Every row gives one point. The points of each table are mixes of a few directions, plus a little noise. How many directions does each table use, and how many do they share? Where both have some left over, give the other angles between the two spaces (their principal angles), to ten degrees, smallest first.

First, 6 rows:
[[.05, -.05, -.02],
[-.49, .47, .31],
[-.24, .22, .14],
[.37, -.35, -.22],
[-.27, .27, .17],
[.59, -.56, -.37]]
Second (5 x 3):
[[-.22, -.22, .70],
[.03, -.27, -.78],
[-.05, -.15, -.08],
[.02, .18, .27],
[.20, .44, -.11]]
Directions: first 1, second 2, shared 0; angles 50

First, 9 rows:
[[.07, .12, .09, .17, .18, .21, .06, .18],
[.41, -.28, .04, .36, .37, -.18, -.38, .08],
[-.20, -.09, -.28, .00, -.30, -.05, .29, -.48],
[-.11, .32, .57, -.83, .02, -.03, -.56, .94],
[-.28, .38, -.02, .04, -.12, .46, .55, .00],
[.07, -.01, -.13, .39, .11, .17, .26, -.18],
[-.12, -.11, -.06, -.29, -.23, -.24, -.10, -.14],
[.35, -.28, .04, .21, .28, -.27, -.43, .07],
[-.22, -.05, -.26, -.04, -.31, -.05, .30, -.47]]
Second (8 x 8):
[[-.05, -.02, -.26, -.14, .08, .02, -.16, .30],
[-.01, .06, .63, .29, -.03, -.08, .36, -.71],
[.19, .01, .14, .12, -.22, .04, .12, -.16],
[.62, -.07, -.57, -.07, -.72, .28, -.21, .64],
[-.49, .00, -.09, -.20, .60, -.15, -.14, .11],
[-.32, .00, -.07, -.13, .39, -.10, -.11, .08],
[.03, .05, .55, .27, -.05, -.07, .32, -.62],
[.05, -.03, -.32, -.14, -.04, .06, -.17, .36]]
Directions: first 3, second 2, shared 0; angles 60, 90

First:
[[-.17, .16, -.29, -.61, -.45, -.02, -.05, .48, .27, .08, .09, .10],
[-.15, .08, .01, -.14, .00, .04, -.01, .22, .08, .12, .18, -.03],
[.06, -.41, .44, .32, -.30, -.21, .13, -.17, -.58, .04, -.01, -.38],
[-.39, .31, .12, -.06, .60, .26, -.06, .37, .23, .31, .53, -.03],
[-.03, -.17, .05, -.19, -.53, -.15, .04, .16, -.18, .03, -.02, -.14],
[-.06, .28, -.14, .00, .49, .20, -.07, .02, .32, .01, .10, .18],
[.27, -.25, .06, .24, -.20, -.16, .06, -.36, -.25, -.19, -.31, -.04],
[.01, .23, -.17, .01, .38, .16, -.06, -.04, .29, -.04, .00, .20],
[.48, -.23, -.05, .44, .01, -.11, .04, -.66, -.18, -.37, -.53, .11]]
Second (11 x 12):
[[.05, .07, -.17, -.41, -.20, .01, .04, .33, .25, .04, .11, .01],
[-.29, -.18, .46, .46, .13, -.04, .00, -.14, -.50, .18, .17, -.27],
[-.05, .16, .32, .23, .94, .28, .07, .14, .16, .23, .55, -.20],
[-.13, .18, .16, .45, .79, .21, -.07, -.24, .03, .05, .13, .06],
[-.01, .05, -.17, -.25, -.24, -.03, -.02, .15, .12, -.02, -.05, .08],
[.24, -.10, -.18, -.10, -.33, -.11, .02, -.13, .02, -.19, -.29, .09],
[-.10, .12, -.25, -.25, -.24, -.02, -.08, .10, .15, -.04, -.11, .18],
[.46, .00, -.29, -.35, -.14, -.01, .11, .10, .35, -.18, -.12, .09],
[-.10, -.28, .63, .64, .35, -.02, .09, -.25, -.56, .16, .23, -.41],
[-.13, -.10, -.15, -.07, -.63, -.19, -.10, -.12, -.20, -.10, -.35, .13],
[.07, .07, -.36, -.34, -.43, -.08, -.05, .06, .19, -.14, -.26, .23]]
Directions: first 3, second 4, shared 3
